Each row is a point. Each copy is the shape, with its points in the same order, stretched, turned, moved and blurred by noise. Say if it was mirrored as well.

Shape (8 x 3):
[[-18  -8  31]
 [-16 -14  34]
 [-11 -17 -38]
 [  9 -50  25]
 [ 48   5  -8]
 [  1  14 -32]
 [-44   6  -2]
 [ 22  17 -48]]
Copy 1, 8 rows:
[[-32 -14  28]
 [-21 -14  28]
 [-30 -13 -46]
 [  6 -39   7]
 [ 27  38 -18]
 [-26  22 -35]
 [-65   1  -8]
 [ -8  38 -59]]
Copy 1 is: only turned
Copy 2:
[[ 23 -17  15]
 [ 17 -20  17]
 [-14  -5 -43]
 [-31 -20  24]
 [-16  48   4]
 [  7  22 -38]
 [ 35 -23 -27]
 [ -7  42 -43]]
Copy 2 is: mirrored

Shape, 8 rows:
[[ 18 -12 -16]
 [ 18  29  31]
 [  2  51 -11]
 [-40  -5  15]
 [-41 -42 -15]
 [ 18 -38   3]
 [ -6 -38  42]
 [ 16  34   6]]
Copy 1, 8 rows:
[[ 17 -18 -16]
 [ 25  33  21]
 [  5  40 -28]
 [-42   8  21]
 [-42 -32  -3]
 [ 17 -32  13]
 [ -2 -20  52]
 [ 18  28  -6]]
Copy 1 is: only turned
Copy 2 (8 x 3):
[[ 12 -25  -4]
 [ 19  30  29]
 [-35  28  10]
 [ 25  20 -50]
 [ 15 -16 -71]
 [ 39 -26  -6]
 [ 67  -2 -21]
 [ -9  23  18]]
Copy 2 is: mirrored

Shape:
[[ 36  -1  33  31]
 [ 26  14 -26 -43]
 [-26 -26  47   2]
 [-34   4  35  19]
 [ 11  29 -28  16]
 [  6  44 -23   6]
 [ 17  53 -10  18]
 [ -4 -12  29  -6]
 [  0  -9  49 -38]
 [ -7  11  20  18]]
Copy 1 (10 x 4):
[[ 49  -7  35  20]
 [ 21  23 -25 -43]
 [-23 -29  46   7]
 [-23   6  34  29]
 [ 13  33 -29  17]
 [ 20  50 -19  11]
 [ 30  52  -3  18]
 [ -3 -13  28  -3]
 [  3  -2  52 -32]
 [  0   6  26  24]]
Copy 1 is: only turned
Copy 2, 10 rows:
[[ 62 -16  29  26]
 [ 26  25  -4 -46]
 [-11 -26  53  11]
 [ -8   1  54  29]
 [ 23  25  -8  14]
 [ 27  46  -7  11]
 [ 46  52   3  25]
 [ 13 -13  45  -2]
 [ 16  -1  71 -23]
 [ 24  11  32  19]]
Copy 2 is: only turned

Shape:
[[-24  27  26  29  37 -26]
 [ 13 -11   3 -53 -29 -53]
 [ 31 -22 -16 -11  21 -24]
 [ 20  -3 -49 -12  -6  26]
 [ 24 -26   5   5   3  31]
 [-33 -31  20 -26 -11  -7]
 [-43  -4 -60  24 -32  41]
 [-19   5  30 -10 -14 -11]
 [ 35  18  18  -9  24 -16]
 [ -4 -33  28 -54  11  24]]
Copy 1:
[[-21  44  -8  11  48 -51]
 [ 28 -15 -18 -28 -35 -67]
 [ 14 -26 -35  -7  23 -30]
 [ 11  -8 -44 -16  -4  27]
 [ -1 -28  -1  -1  17  25]
 [-31 -15   2 -18 -27 -37]
 [-40  35 -44  26 -40  38]
 [ -9  18  12 -10  -8 -35]
 [ 29   1  -7 -23  41 -24]
 [-25 -45   7 -59  -3  -9]]
Copy 1 is: only turned
Copy 2 (10 x 6):
[[  2  14  22  27  76   6]
 [ 30 -19 -27 -53  47 -57]
 [ 29   7  24 -14  13 -47]
 [ 24  14 -19  -8 -27 -13]
 [ 19 -17  23  -4  -3   3]
 [-14 -25  -5 -31  45 -13]
 [-31   0 -56  33 -27  14]
 [  9 -17  -6 -15  56   0]
 [ 44  14  25 -12  47  -8]
 [-15 -16  32 -59  23  -4]]
Copy 2 is: mirrored

Shape (11 x 8):
[[  4  -8 -24   2   1  48 -22  -1]
 [ -8  27  31 -13  -6  46 -18  14]
 [ 23  -6  20  -4   3  -6  49 -47]
 [-36   2  39 -15  -2  -1 -37  10]
 [ 25  36   9 -41  64 -23 -38  -5]
 [ 31 -30   5 -19  17 -48  42 -47]
 [-12  30 -13  18   5  21   3  10]
 [ -5  39  -7 -17 -37  17 -13  19]
 [ 49 -10   7 -36  45 -35  43  11]
 [ 43 -34  -3 -17  -5   0  33 -55]
 [ 24  17  13  22 -10  16 -33  14]]
Copy 1 (11 x 8):
[[-19   8 -27   3  -3  49 -15  -1]
 [  0  42 -26  -1  48  20 -37 -18]
 [ 34  -8  -8   0  15  -3  52 -55]
 [-20  10 -30  -2  40 -30 -48 -20]
 [-13  16  41 -72  29 -20  -4  11]
 [ 33 -35  -4 -23  -5 -34  65 -32]
 [-36  39 -12  20  22  13   7 -10]
 [-13  68 -48  -3  14   1 -10  -8]
 [ 39 -14   6 -35  33 -24  62  24]
 [ 44 -25 -22 -17 -20  14  45 -40]
 [  8  42   1  18  -1   7 -29   0]]
Copy 1 is: mirrored
Copy 2, 11 rows:
[[ 16  -9  -7  -7  -3  59 -28   3]
 [  4  32  50 -11  19  51  -5  13]
 [ 36 -10  29 -21  20 -12   7 -59]
 [-36  24  29  22  42  18 -14  12]
 [ 15  56   1 -16  69  -1 -56   4]
 [ 41 -18  -2   2  50 -44  -2 -63]
 [  1   5  12 -24 -20  23 -13  15]
 [  0  38   8   3  -1  40  30  23]
 [ 50  -7  -1 -36  62 -39   3  -6]
 [ 56 -15   8   3  36   9  -2 -62]
 [ 26   6  29  20 -11  28 -29  28]]
Copy 2 is: mirrored
Copy 3, 11 rows:
[[ -5   3 -48  16  -8  28 -19   5]
 [-10  33  -9  -5  -2  42   1  42]
 [ 17  13  19   8   5   4  47 -50]
 [-31   9  25 -26  -9   6 -25  35]
 [ 35  23   1 -35  60 -17 -38   9]
 [ 31 -21  26 -13   8 -24  29 -71]
 [-10  26 -35  20   1 -10   9  23]
 [  7  39 -31 -20 -36   7  10  34]
 [ 57 -33   5 -25  42 -18  38 -19]
 [ 30 -11   3   0  -9  21  25 -75]
 [ 21  17  -7  25 -16  12 -18  34]]
Copy 3 is: only turned
Copy 4 (11 x 8):
[[ -4  -1 -11  -7  15  45 -43   2]
 [-12  24  40 -28   3  42 -24  25]
 [ 20  12   5  -3   0  -1  34 -50]
 [-54   5  49 -18   2  -3 -24  17]
 [  9  11  22 -49  66 -50 -27  23]
 [ 11 -21 -16  -8  17 -42  37 -56]
 [ -5  36  -1  11  14  23 -14  28]
 [ -5  32  -8 -27 -28  20 -17  43]
 [ 46 -31  -4 -14  32 -38  47   6]
 [ 24 -15 -21 -15   4   0   9 -62]
 [ 11  15  28   0 -12   5 -51  18]]
Copy 4 is: only turned

Shape (15 x 9):
[[ 16  -4  69   6  25 -19  -4 -27   4]
 [-18 -11  -7  -8 100 -10  -7  36 -14]
 [ 76  18  -5   8 -44  17   6  35 -17]
 [ 11  -1 -27  -7 -33   9 -11  28 -13]
 [-16   0   8   2 -32  -6   4  33  23]
 [ -3   2 -27   5  -1 -13  22  -8 -53]
 [ -7  52 -24 -43 -22 -16   7  25  22]
 [ 13 -16  42   9 -39 -17  17  24 -55]
 [ 57 -16 -17   1 -42  28   3 -15  20]
 [-21 -11 -19   8  10  -6  24   3  35]
 [ 42   7 -29 -17 -35 -23 -13  28  27]
 [-18  -4 -26  13 -43 -17  43  26  23]
 [-18  24  22   8 -38   4   3 -51  28]
 [-23  -7 -30 -36 -16   1  48  14  33]
 [-23 -18   1  -7 -18 -17  17  13  25]]
Copy 1:
[[ 22  -2  50  38  47  -6 -28  23  16]
 [ 10   5  18 -56  74  59 -51  52 -17]
 [ 72  35 -44  37 -48 -13  16  55  47]
 [ 16  -2 -17  -3 -42  -4   3  33  20]
 [-31  -6  -4  16  -8  -5  18  55  18]
 [ 33   0  24  -8 -16  23  24   7 -11]
 [-30  68 -15 -23 -14 -20  30  33  14]
 [ 39 -26  53  33 -35 -19  13  69  13]
 [ 50  -7 -54  37 -24 -28  18  -4  36]
 [-28 -17 -20   1  39  27  32  16   3]
 [ 14  27 -26  -3 -12 -13  20  33  71]
 [-29 -20 -18  16  -4  10  66  45   7]
 [-30  10   9  63  -9 -20  19 -23  -5]
 [-31 -14 -38 -17  15 -18  62  32 -19]
 [-27 -24  11   9  12  -8  23  31   8]]
Copy 1 is: mirrored
Copy 2, 15 rows:
[[ 34  17  17  -1  -9 -21  31  -7  53]
 [-15  38  40   7  98  -5 -16  42  15]
 [ 37 -40 -25  -3 -26  16 -54  21  -7]
 [-10  -7   6  11 -16  21 -31   4 -35]
 [-10   6   3  10 -33  49  13  10 -13]
 [-41   1  11 -23  18 -34 -24   2 -18]
 [ 19  33 -39 -13   0  43 -13  11 -46]
 [ -4 -23  45 -31 -41  -3  -7  12  -2]
 [ 27 -41 -37  38 -28  -7  -4 -16  -5]
 [-28   9 -18  23  12  12  29   6   3]
 [ 25   3 -32  31 -27   8 -13  28 -32]
 [-40  -8 -25   3 -28  28  21  19 -23]
 [ -4  17 -26   4 -50  14  30 -55  12]
 [-11  -6 -35   3  12  29  37   6 -39]
 [-16   7   1  13 -18  20  38   6 -14]]
Copy 2 is: mirrored
Copy 3, 15 rows:
[[ 47  22  42  -5  39 -20  -7 -15  29]
 [-10  20 -17 -22  59 -36 -57   2 -25]
 [ 52  31  21   0   1  51  26  66 -30]
 [  4   2  11  -9 -23   7   7  45 -35]
 [-17   1  26  19  -7 -23  12  47  -2]
 [ 23   0   5  -3   9 -27  18 -21 -66]
 [-28  33  -1 -35 -23 -21  53  49 -11]
 [ 39 -14  80  18  37   2   9  23 -44]
 [ 57 -13  -4  -1 -31  35  21  28   2]
 [ -7  -6 -24  20  -2 -42   3  12  -4]
 [ 31  18  -1 -24 -37  -1  18  73  -9]
 [ -8 -10  -3  41 -16 -36  41  38 -28]
 [  0   9  18  16 -29 -23  38 -23  26]
 [-21 -35 -29  -3  -7 -32  46  26 -16]
 [ -7 -14  13  14  -4 -47  14  28   3]]
Copy 3 is: only turned

Shape (14 x 9):
[[-30 -47  -6 -24 -24 -24 -43  18  20]
 [  1 -36  28 -27  32  13 -25  20  41]
 [ 40 -15  36  33 -25   0  -1  20  -4]
 [ 11   2 -33  17  27  47  33  36 -19]
 [-11   5 -11  -9  44 -16  20  41   0]
 [-44  42 -20  -3  38 -10 -32 -21 -29]
 [  6 -24  36 -22  -5 -37 -27 -36   8]
 [-50 -21 -29  49  25 -28  18   8 -14]
 [-49 -10  25 -22  54  20  -1  17 -15]
 [ 30  33  41 -20 -16  16  -4  -2 -22]
 [ -8 -37  25  39 -12 -35  -3  29  49]
 [ -8 -16  39   8  -1  54  11   0 -30]
 [ -3  20 -21  11 -27  -7  34  28  54]
 [ 24 -11 -22  -5  -2  -5 -29  32  -1]]
Copy 1, 14 rows:
[[-57 -37 -15 -14 -15   5 -44  11  12]
 [-23 -28  32 -18  19 -10 -21  25  31]
 [ 26 -38  -2  49 -18  -8 -23  -2  22]
 [ 27  -7 -36  15  39   2  25  66 -14]
 [-17  14  -7  13  20 -41   7  48  -8]
 [-34  51 -19   2  39   3 -10 -13 -52]
 [-24 -31  24 -10 -11 -21 -17 -58   2]
 [-47 -17 -45  48  29 -41 -21  28 -37]
 [-34   1  36   3  42 -13  16  43 -31]
 [ 20   6  31  13 -19  10  13 -22  -5]
 [-44 -48  -5  44 -12 -25 -45   6  45]
 [  6 -28  34  30  17  24  22  15 -26]
 [-23   8 -47  28   6   3  25  18  45]
 [ 14  -9 -25 -12  -2   2 -28  28   7]]
Copy 1 is: only turned
Copy 2 (14 x 9):
[[  6 -34  -4 -12 -22 -45 -39  64  -6]
 [ -2 -29  52 -33  20 -25 -33  25  25]
 [ 51 -18  50  35 -25   8 -17  -7  14]
 [-31  19  42  -9 -39  53   7 -21  48]
 [-35  20  41 -20 -19  -4  29   7   2]
 [-25  59 -30   7  29  -3   6  29  -2]
 [ 39 -28  -3  -3  24 -44 -23   5 -29]
 [-63 -13   0  41 -19   8  27  23  -6]
 [-25   2  25 -38  33  20  22  45  10]
 [ 77  25  19 -12   0   1   1  -8  17]
 [  3 -47  49  43 -15 -46  -1  32  15]
 [ 32 -25  21  -9   4  52   5   9  37]
 [  0  -3  28  11 -62 -50  26  -3  59]
 [  3  19  28  -4 -35 -10 -41  12   6]]
Copy 2 is: mirrored
